Each point is reached from the start by the listed moves, each made once or not at all, plus a little noise. Say if it took an odd or an even number of moves. Then give how often each move was made.

Moves:
(1): [0.30 0.52]
(2): [-0.53 -0.11]
Start: [ 0.17 -0.27]
Points:
[ 0.16 -0.26] => even (0, 0)
[-0.08  0.16] => even (1, 1)

Moves:
(1): [ 0.14  0.41 -0.04  0.25  0.20  0.05 -0.23 -0.15  0.16]
(2): [-0.11 -0.11  0.21 -0.17 -0.18  0.20 -0.36 -0.02 -0.05]
(3): [ 0.34 -0.03  0.27  0.00 -0.41 -0.25  0.15  0.18  0.06]
(4): [ 0.32 -0.12  0.12  0.00  0.42  0.10  0.07  0.12 -0.24]
(5): [-0.01 -0.06 -0.01 -0.12  0.03  0.01  0.13 -0.33  0.31]
(6): [ 0.05 -0.07 -0.11  0.14  0.02 -0.35 -0.10 -0.34  0.17]
Start: [-0.12  0.10 -0.33 -0.33 -0.12  0.66  0.01 -0.03 -0.18]
Points:
[ 0.08 -0.17 -0.04 -0.61  0.13  0.97 -0.11 -0.24 -0.14] => odd (0, 1, 0, 1, 1, 0)
[ 0.52 -0.06  0.04 -0.43 -0.11  0.54  0.33 -0.02 -0.01] => odd (0, 0, 1, 1, 1, 0)
[ 0.25  0.02 -0.19 -0.37  0.29  0.79  0.01  0.08 -0.39] => odd (0, 0, 0, 1, 0, 0)
[ 0.42 -0.18  0.27 -0.51 -0.28  0.73 -0.13  0.26 -0.44] => odd (0, 1, 1, 1, 0, 0)
[-0.05  0.30 -0.29 -0.22 -0.08  0.56 -0.51 -0.85  0.42] => even (1, 1, 0, 0, 1, 1)
[ 0.60  0.23  0.15 -0.10 -0.11  0.34 -0.46 -0.23 -0.08] => odd (1, 1, 1, 1, 0, 1)

Moves:
(1): [-0.41  0.12  0.31  0.36  0.08  0.20  0.29  0.34 -0.24  0.23  0.14]
(2): [ 0.10 -0.16 -0.16  0.08  0.17 -0.38  0.16 -0.29 -0.02  0.21 -0.13]
(3): [-0.06  0.05  0.10  0.05  0.25  0.00  0.07  0.11  0.06 -0.10  0.13]
(4): [-0.01  0.10 -0.11  0.20 -0.03  0.17  0.21  0.18 -0.16  0.02  0.13]
(5): [-0.65  0.10  0.11 -0.15  0.15 -0.06  0.16  0.25 -0.04  0.04 -0.21]
(6): [ 0.18  0.01  0.25 -0.20  0.13 -0.30  0.17 -0.13 -0.26 -0.17 -0.05]
(7): [-0.05 -0.50  0.14  0.11  0.07 -0.16  0.26  0.08  0.08  0.50  0.56]
(8): [ 0.15  0.01 -0.04 -0.23  0.07 -0.17  0.20 -0.36  0.08  0.08 -0.06]
(9): [-0.01 -0.12  0.33 -0.20 -0.01 -0.46 -0.05 -0.21 -0.11  0.12  0.47]
Start: [-0.08 -0.10 -0.17 -0.01 -0.19  0.09 -0.36  0.06 -0.02 -0.10 -0.01]
Points:
[-0.32 -0.19  0.20 -0.52  0.32 -1.11  0.52 -0.51 -0.50  0.20  0.15] => even (0, 1, 0, 1, 1, 1, 0, 1, 1)
[-0.11 -0.82  0.23  0.03  0.30 -0.89  0.07 -0.26 -0.03  0.61  0.99] => even (0, 1, 1, 0, 0, 0, 1, 0, 1)
[-1.02  0.12  0.42 -0.04  0.08 -0.23  0.48  0.27 -0.47  0.40  0.46] => odd (1, 0, 0, 1, 1, 0, 0, 1, 1)
